Every row gives one point. The ring and each string are closed loops that go straight from each point to the next, and from the last back to the first. Before rounding, they use only three directions, however many columns there are. Count how often each string passes through the ring. Passing back the other way cancels.
In the rows, zero is written as 128.

Ring, 7 rows:
[[192 119 168]
 [180 189 160]
 [116 215 151]
 [ 72 184 147]
 [ 59 110 131]
 [106  58 132]
 [160  67 154]]
String, 23 rows:
[[126  82 171]
 [126  99 147]
 [129  82 110]
 [128  53 100]
 [124   8 130]
 [123  23 163]
 [123  72 190]
 [125 103 176]
 [131 114 136]
 [143  99 109]
 [134 114 147]
 [142  89 176]
 [164  51 191]
 [185  36 169]
 [182  59 137]
 [165  94 110]
 [141 117 133]
 [134 118 155]
 [141 114 128]
 [162  72 102]
 [146  86 121]
 [135 110 124]
 [125 112 171]]
Times through: 0
String (7 x 3):
[[ 53 144 169]
 [ 87 128 161]
 [101 135 112]
 [ 49 144 101]
 [ 98 156 103]
 [101 150 152]
 [ 79 152 183]]
Times through: 0

Ring, 6 rows:
[[199 127 130 136 128 113 157 128]
 [179 139 154 138 124 115 142 130]
 [124 140 165 130 119 113 127 123]
 [ 64 128 146 130 117 121 137 122]
 [ 75 112 114 127 121 119 154 117]
 [156 112 107 122 126 106 157 114]]
String:
[[ 30 131 154 136 115 130 137 128]
 [ 42 133 156 146 117 138 145 137]
 [ 93 130 145 142 121 129 149 133]
 [119 129 143 129 121 114 140 121]
 [136 134 154 106 117  89 112 100]
 [130 144 173 114 116  96 108 109]
 [131 151 185 135 118 115 119 129]
 [135 144 169 147 121 128 140 139]
 [135 137 154 148 123 130 150 139]
 [139 129 141 126 122 109 138 118]
 [160 134 151 108 119  88 117 103]
 [178 145 171 121 120  97 117 115]
 [171 148 174 140 122 117 132 133]
 [143 140 159 153 123 134 152 144]
 [131 132 145 143 123 126 151 134]
 [124 130 142 145 123 129 155 135]
 [114 143 167 158 122 141 150 148]
 [110 147 179 137 117 120 124 130]
 [115 145 178 107 113  90  98 103]
 [115 137 163 105 115  90 106 100]
 [ 53 140 171 129 114 119 120 122]
 [ 38 133 156 148 117 140 146 138]
 [ 54 127 143 153 120 145 160 143]
 [ 99 126 138 132 121 120 145 124]
 [105 126 141 113 118 100 126 106]
 [ 50 124 142 114 115 107 125 106]
 [ 20 121 136 133 116 129 144 124]
 [  7 119 130 158 120 155 170 146]
 [ 69 123 133 145 121 136 159 135]
 [116 125 136 126 121 112 142 118]
 [119 127 141 106 118  92 120 100]
 [ 67 128 149 111 115 101 118 104]]
Times through: 4
String, 20 rows:
[[120 103  91 131 127 119 174 120]
 [138 111 103 140 128 126 175 130]
 [140 121 125 134 124 118 156 125]
 [163 124 132 110 122  91 131 103]
 [199 125 130 107 124  85 130 101]
 [234 129 130 141 130 114 162 132]
 [226 136 141 163 132 135 174 153]
 [170 135 145 158 127 137 166 148]
 [151 133 146 139 123 120 147 130]
 [150 133 149 120 121 101 129 113]
 [150 143 169 112 117  92 109 107]
 [120 146 180 112 114  95 102 107]
 [ 71 142 172 133 115 121 124 126]
 [ 74 135 162 111 113  99 110 105]
 [ 90 128 146 112 116 100 121 105]
 [102 125 137 120 119 107 135 112]
 [ 88 121 129 135 121 124 153 125]
 [102 119 127 113 119 101 135 105]
 [104 114 118 105 119  94 133  98]
 [ 99 103  96 114 123 105 155 105]]
Times through: 2
